Each row of a before or after table is a point. The points were changed in one or more steps. Then noise was added and the rows were shuffled. The steps act on columns, c1 being the first. Write out the steps. A step turns or swaps two columns, mirrors them in a line or flattens them onto one, adds a multiple of one to another, or multiplies or shifts one. Angles are multiples of 10 degrees, from the lower column toward the higher: turns from -170 to 170, lines from 10 to 170 but not 90. Use the fewest steps. Two steps may share a column if one is a turn and the other turns, adds or multiplies; they go together, in the order done. Otherwise the lowest column goes first.

Before (11 x 2)
[[ 56 -29]
 [-26 -15]
 [-17  -9]
 [ 16 -37]
 [ -6   0]
 [-35   7]
 [-31 -32]
 [-11  -2]
 [ 42 -60]
 [  1   6]
 [  0 -33]]
After (11 x 2)
[[-12 -13]
 [-28 -34]
 [-11 -14]
 [  4   3]
 [-12 -14]
 [ -4  -7]
 [-18 -22]
 [  9  12]
 [-12 -13]
 [-16 -19]
 [ -2  -3]]
Steps: flatten c1 and c2 onto the line at 50 degrees

Before (9 x 8)
[[ 19   8  16 -16  12  45 -46   8]
 [ 25 -12   6  15 -10   8  10 -34]
 [ 18  34 -12 -26  33 -32   4   1]
 [ 45 -12  -2  -6 -29 -12   1 -14]
 [ 23 -33  44  -5 -52   1  -3 -24]
 [-17 -60 -20 -49   0  44  20  17]
 [  3  28 -21 -33   3   7  14   7]
 [ 17 -10  27  29 -10  33 -37  15]
 [ 12  -5  -1  -2 -24 -13 -20 -25]]
After (9 x 8)
[[ -1 -48  22 -29  18   8  18   5]
 [-35 -16 -12 -42  48 -30   0 -10]
 [ 21 -53 -20 -14  11  29  26   5]
 [ -7 -18 -46  30 -14 -57  47   8]
 [ -3   1  -7   4  57 -15 -12  -6]
 [  3  26 -29  23   0  27  15   2]
 [  4   1  15  -8  27 -13  13 -13]
 [ 37  28 -23  16  -5  28 -29   2]
 [-13 -16  -1  -1  20  -1 -18  -9]]
Steps: mirror c1 and c5 in the line at 30 degrees; turn c6 and c7 by 70 degrees; turn c2 and c6 by 70 degrees; turn c3 and c4 by -100 degrees; multiply c8 by 0.4

Before (12 x 14)
[[ 26  19  50 -12 -21  16  24  -8   8  -4 -10 -11   0  -8]
 [ 42 -24 -12 -11   7 -13 -24   7 -35 -15   6  43  18 -26]
 [  2  15  37   5 -13 -10  23  20  -6 -25 -16 -33  10  10]
 [  8   1   9  31  37  -5   7  12  -4  16  -5  29  -9  -1]
 [  5  30  34   4 -25   3   8  -5   5 -38 -27  17   5  -3]
 [ -2 -28  -1  12  19  26 -35 -18 -12  -4   1  29  29 -32]
 [ -8 -38  -4  14  21 -11   2 -27 -28  21  -9  41   6   2]
 [ -7 -33   0  16   7 -11  -1   8   0   2   3  19 -36  -8]
 [ 13 -16 -19 -22  20  27 -14   2 -60 -26  12  45   4 -23]
 [ 17  17  28 -40 -12   2  -4  32   1 -26   1   4   2  39]
 [ -5  -8 -31  18  25 -14 -22 -31 -23  16  24  28  -4 -15]
 [  3  -2  12   7  -1 -11  45  18  22 -18  21  10   1  22]]
After (12 x 14)
[[ 46  -2  12 -14  -2  -9   2  17  23 -17 -30  10   3  -3]
 [ 23  15  38  21 -12 -10   2  18  -5 -25   8 -32  16 -19]
 [  1 -39  -6  23  22 -13  -9 -27 -26  20   6  41  12  -7]
 [  7   1   8  36  37  -5  10  12  -4  18   4  30 -15  -2]
 [ -4  16  28 -41 -12   2  17  33   2 -25 -26   4   3 -29]
 [-15 -16 -19 -33  21  26  13   2 -59 -26   6  46   8  25]
 [-22  -9 -32  -6  25 -13  -4 -32 -23  17  -9  29  -7  27]
 [-35 -27  -2  12  19  24  -2 -19 -13  -3  20  29  46  26]
 [-25 -22 -13 -17   8 -14  43   7 -36 -15  13  43  31  22]
 [  9  30  33  31 -24   3   5  -4   4 -39  24  18   7 -16]
 [ 23  18  50  -3 -22  17  26  -8   7  -3  15 -10   0   0]
 [ -1 -35  -1  12   7 -10  -8   8   1   3   2  19 -56   7]]
Steps: swap c1 and c7; add -1 times c11 to c4; turn c11 and c14 by 140 degrees; multiply c13 by 1.6

Before (10 x 24)
[[  4 -32  -9   8 -18 -15  24  13   8  12   5   8   6  -1  -1   2 -37  -3
  -37  18  13 -60   0 -18]
 [  7  -5   0  -9  38  -7  15  15 -14   0 -42  -5 -11 -40 -25 -11 -20   1
    3   7   0   1  28  32]
 [  9 -33  10  13  -5  -6  21 -30   1 -24  -9 -12  13  14   6 -31  -7  12
  -19  46   6 -30 -18  34]
 [-17  13  27  27 -17 -20  -2 -30   3 -24 -16 -10  26  -9 -17   4 -46  -2
   18  -9  -4 -38   0  -5]
 [-17   6 -12  11   8   7  16 -17   4 -12 -10  11 -25  11  -7   5 -14 -20
   44 -22 -15 -22 -12 -22]
 [ -5   1  -7 -43   6  31 -15  15 -14   1 -17  -7  16  23  -6  20  -6  26
  -32  21 -36 -39 -20   1]
 [-18  -7  -3 -33  -8 -15 -22 -10  -1 -44  19 -26  -5   7  36   1 -20 -26
   15  -8 -22 -42  24  20]
 [ -8   0  25   5  46 -29  15  -3  21  -4 -14   5  22  13  -6  -1  15  -7
  -44  27  21  19   2  13]
 [ -3  -7 -21  -2  20   2 -34   2  -2   5 -13  -6  -8  -2 -33  -5  -2   7
   11   2 -13 -15   5   8]
 [-38 -13  13  15 -26 -25  23  -4  17 -12  13   5   0  33  11  -5 -28 -37
    2 -16  43  23 -11  -3]]
After (10 x 24)
[[-15  26  13  27 -18 -21   3 -30   4 -25 -17 -11  26  -9 -17  17 -47   1
   19 -10   2  37   5  -4]
 [-16 -11   5  11   8   6   5 -17   5 -12 -11  10 -25  11  -7  -2 -13  24
   46 -24  -1  28 -13 -22]
 [ -5  -7  -1 -44   5  33  -8  16 -13   3 -17  -7  17  24  -5 -17  -7 -27
  -32  21   7  53 -23   0]
 [-10  25   1   5  45 -27  -6  -1  20  -3 -15   4  22  13  -7   9  14  16
  -44  25   8 -27 -12  14]
 [  8   1  -5  -8  37  -7  -9  14 -14   0 -42  -4 -12 -41 -26   2 -20  12
    2   7  -9  -2  18  31]
 [-39  14 -12  15 -26 -26  15  -2  15 -12  15   6   1  33  11  24 -28  42
    2 -16  11 -39  -5  -4]
 [  8  11 -33  13  -5  -6 -22 -29   2 -25 -11 -13  13  15   4  30  -6  10
  -18  46 -28  18 -17  35]
 [ -5 -22  -6  -1  19   1  18   3  -1   5 -13  -6  -7  -2 -32   0  -3 -31
   12   2  -8  18  -2   8]
 [  4  -9 -32   8 -19 -16 -12  14   9  10   5   9   7   0   0  41 -38  20
  -38  18   5  46   6 -18]
 [-17  -3  -7 -32  -8 -15  34 -10   0 -45  19 -26  -6   5  36   2 -18   0
   15  -9  -9  45  26  20]]
Steps: swap c2 and c3; add -0.3 times c5 to c23; turn c7 and c18 by 130 degrees; turn c16 and c21 by 70 degrees; turn c16 and c22 by 150 degrees
